Every row gives one point. Each copy is the shape, with its points in the same order, stretched, turned, moved and blurred by noise. Some copies are also mirrored. Which?
In the rows, zero is written as 128.

Shape (7 x 2):
[[160  75]
 [150 118]
 [ 70 161]
 [147  75]
 [ 81 194]
 [151 121]
 [122 188]]
Copy 1 (7 x 2):
[[155  67]
 [154 105]
 [ 90 140]
 [143  64]
 [107 175]
 [154 111]
 [140 171]]
Copy 1 is: only turned
Copy 2, 7 rows:
[[153 150]
 [120 141]
 [ 74  40]
 [156 131]
 [ 53  63]
 [111 144]
 [ 54 121]]
Copy 2 is: only turned
Copy 3:
[[146  96]
 [121 108]
 [114 188]
 [152 106]
 [ 87 181]
 [118 108]
 [ 78 143]]
Copy 3 is: mirrored
Copy 4 (7 x 2):
[[170 122]
 [143 100]
 [ 68 125]
 [162 127]
 [ 59  99]
 [137 100]
 [ 90  70]]
Copy 4 is: mirrored

Shape:
[[131 152  64]
 [150 184  97]
 [163 119 158]
 [117 163 122]
 [ 26 132 175]
 [138 140 158]
 [158 165  46]
 [100 163 182]
 [105 116  62]]
Copy 1 (9 x 3):
[[178 145 134]
 [159 143  89]
 [140  71 111]
 [133 128 116]
 [ 67 101 184]
 [131  90 118]
 [192 144 106]
 [ 90  99 119]
 [163 130 168]]
Copy 1 is: mirrored
Copy 2:
[[128 173 134]
 [148 164 105]
 [143  96 132]
 [121 139  99]
 [ 52  98  73]
 [131 104 108]
 [148 186 140]
 [113 101  73]
 [101 165 150]]
Copy 2 is: mirrored
Copy 3 (9 x 3):
[[ 59 105 146]
 [ 99  99 156]
 [149 156 140]
 [132 110 118]
 [208 117  17]
 [162 137 121]
 [ 34 103 176]
 [205 119  84]
 [ 55 120 118]]
Copy 3 is: only turned

Shape, 8 rows:
[[141 156 114 151]
 [100 154 136 177]
 [127 160  79 169]
 [181  88 155 107]
 [113 155 134  85]
 [ 90 160 165  86]
 [ 92 117 146 144]
 [111 133  77  87]]
Copy 1:
[[137  86 124 150]
 [ 82  66 114  95]
 [102  46  77 162]
 [203 206 151 119]
 [ 95 152 203 158]
 [ 70 160 237 113]
 [ 74 134 129  89]
 [ 82 159 143 214]]
Copy 1 is: only turned
Copy 2, 8 rows:
[[ 93 102  90 110]
 [ 98  80  99 162]
 [ 53 123  69 134]
 [128 152 156  58]
 [187 140 106 106]
 [228 109 115 121]
 [130 125 124 157]
 [141 195  86 122]]
Copy 2 is: only turned
Copy 3:
[[160 140 150 133]
 [148 125 184 111]
 [147 176 162 149]
 [146 119  78 101]
 [147  86 121 155]
 [146  50 141 139]
 [117 112 139 111]
 [114 151  95 179]]
Copy 3 is: mirrored
Copy 4, 8 rows:
[[136 149  93 159]
 [124 101  88 208]
 [112 138  43 145]
 [193 140 162  80]
 [ 96 158 162 162]
 [ 92 139 189 205]
 [115  90 119 173]
 [ 66 159 109  85]]
Copy 4 is: only turned

Shape, 12 rows:
[[162 176 116 111  77 101]
 [ 70 111 153 181 115  69]
 [ 68 150  84 124 175  95]
 [174  75  72 100  75 134]
 [153 121  84 110 181 132]
 [131 166 112 163 124 171]
 [119 146  70 135 112  98]
 [ 88 127 107  97  82 149]
 [139 118 156 205  78 129]
 [159 103 173 149  98 146]
 [102 111 165 108 108 130]
 [133  77 115 117 132 131]]
Copy 1:
[[ 67 115 135 128 219 128]
 [136 212 125  48 140 170]
 [154 111  81  28 131 176]
 [102  89 195 172 124 157]
 [112  96 102 152 113 151]
 [163 118 122 168 150 149]
 [123 119 128  82 158 191]
 [163  79 185  86 151 127]
 [130 199 159 179 152 157]
 [108 158 163 198 136  96]
 [123 129 160 113 149  89]
 [127 127 157 141 100 138]]
Copy 1 is: mirrored
Copy 2, 12 rows:
[[ 71 144 135 188 127  49]
 [165  82 169 183 103 102]
 [115 163 104 190  70 125]
 [ 52 168 167  57 100  98]
 [ 75 160 121 111 106 174]
 [119 193 163 194 160  98]
 [ 73 159 152 187  84  87]
 [127 215 117 124 110  61]
 [144 116 224 171 164  85]
 [138 126 166 100 173 111]
 [159 156 116  95 135  97]
 [115 155 144  71 114 137]]
Copy 2 is: mirrored
Copy 3:
[[ 91 132  94 225 140  85]
 [129 188  82 120  75 101]
 [182 175  84 124 151  44]
 [ 23 124 192 142 182 106]
 [152 143 139 147 198 117]
 [118 145  28 151 150 147]
 [ 98 172  87 163 163  59]
 [ 87 105 110 105 152  76]
 [ 59 168  59 151  82 177]
 [ 91 117 129 140 106 190]
 [126 105 143 106 110 133]
 [103 133 166 107 149 133]]
Copy 3 is: only turned

Shape (11 x 8):
[[177 180  98 144 152 157 107 145]
 [130 111 127 116 128 115 167 107]
 [108 113 123 103 118 105 138 140]
 [109 114 136 113  94 112 137 122]
 [110 107 155  87 110 107 125 145]
 [139 162 195 182 189 178 131 103]
 [124 117 146 134 109  85 116 121]
 [101 109  69 139 103 136 123 148]
 [150 158 113 129 185 145  91 107]
 [ 83 157 108 137 124 118 161 126]
 [112 156 134 135 121 158 137  91]]
Copy 1:
[[ 96 217 105 114 121 174 143 151]
 [153 137 157 164 121 123 100 133]
 [117 119 143 150 136 109  88 125]
 [149 107 137 135 135 113 103 112]
 [113  89 135 149 151 108 120 112]
 [166 168  74 139  43 193 186 178]
 [140 113 151 110 133 114 129 150]
 [121 166 104 134 130  96  67 118]
 [117 191  95 147 139 167 148 201]
 [140 141 127 137  92 154  51 131]
 [180 143  96 138 108 170 109 132]]
Copy 1 is: only turned
Copy 2, 11 rows:
[[ 97 127 129 117 149 147 177 207]
 [161 117 128 149 163 145 121 102]
 [112 120 101 140 138 130  87 110]
 [130  94 115 136 138 110 106 101]
 [137 111  88 105 116 116  70 123]
 [191 175 170 100  45 137 249 156]
 [127  93 126 160 118 123 113 123]
 [ 42 124 128 157 161 137 113 113]
 [104 116 113 102  94 206 192 148]
 [112 123  91 178 131 103 159  87]
 [138  95 128 106 121 118 193  93]]
Copy 2 is: only turned

Shape:
[[166 125 104 104 111 106 148  77 114]
 [111 121 127 111 121 147 154 154 121]
 [160 128  94 160 101 108 150 150 186]
 [154 118  97 113 109 109  56  82 102]
 [139 135 130 103 107 133 118  82  89]
 [156 148 124 112 101 149  97 125 135]
 [153 172 117 158 109 114  87 135  94]
 [167 129 144 126 149 140 152 146 104]
 [155 115 152 139 139 121 143  71  97]
 [141 138 109 201 119 133 105 145 166]
 [127 161 138 134 230 166 139 115 107]
 [121 120 167 105 111 104 127 114 136]]
Copy 1 (12 x 9):
[[ 61 136  85 106 119 120 137 143 118]
 [141  70 137 113 117 134  95 145 137]
 [122  73  33 147 109 109  85 132 142]
 [ 79 182 101 115 123  91 198 140  84]
 [105 152 125  87 129 139 154 137 120]
 [137 114  96  86 119 117 132 151 108]
 [126 135 102 108 170 123 168 107  97]
 [118  91 149  92 184 110 112 157 130]
 [102 177 125 106 172 136 141 140 156]
 [163 128  57 153 136 107 105 109 137]
 [125 168 166 128 184 108  84 156  80]
 [138 119 115 112 138 160 139 168 161]]
Copy 1 is: only turned
Copy 2, 12 rows:
[[ 90 151 131  84 173 155 146 173 124]
 [145 123 158 122  91 103 119 114 153]
 [121 180 104 210 125 127 157 148 147]
 [130  84 105  89 216 154 151 174  51]
 [116 122 122  53 158 123 113 154  91]
 [106 108  97 134 148  99 108 144  96]
 [140 111  80 132 125 155 145 131  35]
 [103 121 150 110 113 152 129  89 127]
 [117 169 141  54 168 152 124 130  98]
 [156 168  94 200 124 115 157 133  72]
 [115 136 249 100  83 158 107 113  61]
 [150 156 126 101 146 124  62 129 131]]
Copy 2 is: only turned
Copy 3, 12 rows:
[[114 123 149  61 100 138 100 133 128]
 [138 125 179 139 118 142 134 136 113]
 [154  73 162 101  38  91  90  90 105]
 [130 204  77  96 120 108 129 124 127]
 [106 161 137  93 146 133 133 140 120]
 [100 152 133 106 103 107 128  85 104]
 [155 152 114  98 134  98 148  85 110]
 [129  91 145  99 124 159 145 124  97]
 [112  90 128  96 157 148 120 171 123]
 [167  89 124 139  96  80 101  93 110]
 [113  60 136 167 159 208 157 120 171]
 [107 118 158 128 113 109 157 163 131]]
Copy 3 is: mirrored
